Each row of a before or after table is a point. One or more steps were done to the points. Then noise was added and the rows were shuffled. The steps act on how far a point lies along the listed directions, d1 being the first. Write out the steps. A step turns or swaps two directions, mirrors them in a line or flattens them onto one, adds a multiple of one to another, or multiplies one. Angles are multiples of 10 degrees, from the lower direction toward the higher: turns from -170 to 170, lines from 10 to 170 but not 90. Use the fewest steps. Two steps may share a direction if one is a turn and the other turns, adds or multiplies; they go together, in the order done. Otherwise the lowest direction goes first.
In the rows, zero is written as 128.

Directions:
(1): [161  83]
(2): [173 161]
Before, 8 rows:
[[162 132]
 [137 149]
 [138 140]
 [138 126]
 [242 200]
 [132 140]
 [152 140]
 [147 120]]
After (8 x 2):
[[141 127]
 [164 131]
 [140 128]
 [248 139]
 [145 127]
 [140 130]
 [133 130]
 [149 133]]
Steps: flatten d1 and d2 onto the line at 60 degrees

Directions:
(1): [ 90 136 137 187  79 172]
(2): [159 181 121 185 138  81]
(3): [196 156 158 106  95 167]
(4): [111 117 197 118  92  75]
Before:
[[ 85 151 191 190  73 110]
 [ 52  98 116 145 134 118]
 [197 131 132 105 160  91]
 [166 123 145  87 140 103]
 [136 154 115 130 126 172]
 [142 113 136  97 145 127]
 [ 61  94  84 188 108 109]
 [181 123 137  91 167 148]
 [175 153 191 140  99  65]
 [205 170 185 128 143  42]]
After, 10 rows:
[[ 36  73  67 180 116 125]
 [163 146 147 129 140  87]
 [189 155 139 108 150  91]
 [184 133 184  99 137 100]
 [213 142  91  84 187 179]
 [187 118 136  86 156 113]
 [199 144  82 131 146 181]
 [ 53 113  97 176 154  95]
 [121 142 164 109  87 155]
 [ 99 140  64 174 134 235]]
Steps: add 0.5 times d1 to d2; turn d2 and d4 by -140 degrees; multiply d3 by 1.3

Directions:
(1): [147 159  71 149 160 171 110 173 190]
(2): [156 189 135  54 103 114 148 179 112]
(3): [178 140  73 127 119 112 189  63 138]
(4): [176  63  93  98 144 166 112 147  71]
Before, 9 rows:
[[120 114 157  87 135 118 113 174  84]
 [107 129 137 169 107  89 168  52 127]
 [146 109 127  96 119 118 111 136  74]
 [139 110 106 139 131 128 160  56 134]
 [117 174 118 160 147 122 135 134 190]
 [108 148 148 120 122 125 115 160 115]
 [147 178 112 109 113 111 171 120 142]
 [134 165 105 129 124 113 141 114 174]
 [130 152 122 134 140 127 132 128 146]]
After (9 x 9):
[[138  10 108 165 152 156 116  71  69]
 [ 98  53 105 206 189 163  82 124 150]
 [158  87 105 104 125 121 133  98  98]
 [109 200 193  50  84  83 165 133 110]
 [ 91  88 131 189 145 131  79 106 134]
 [122 199 190  39  76  86 146 194  72]
 [131  81  92 171 159 166 100 132 120]
 [187 136  95  87 129 121 165 128 105]
 [149 120 115 123 138 131 138 113 113]]
Steps: turn d1 and d3 by 80 degrees; multiply d2 by 3; turn d2 and d4 by 150 degrees
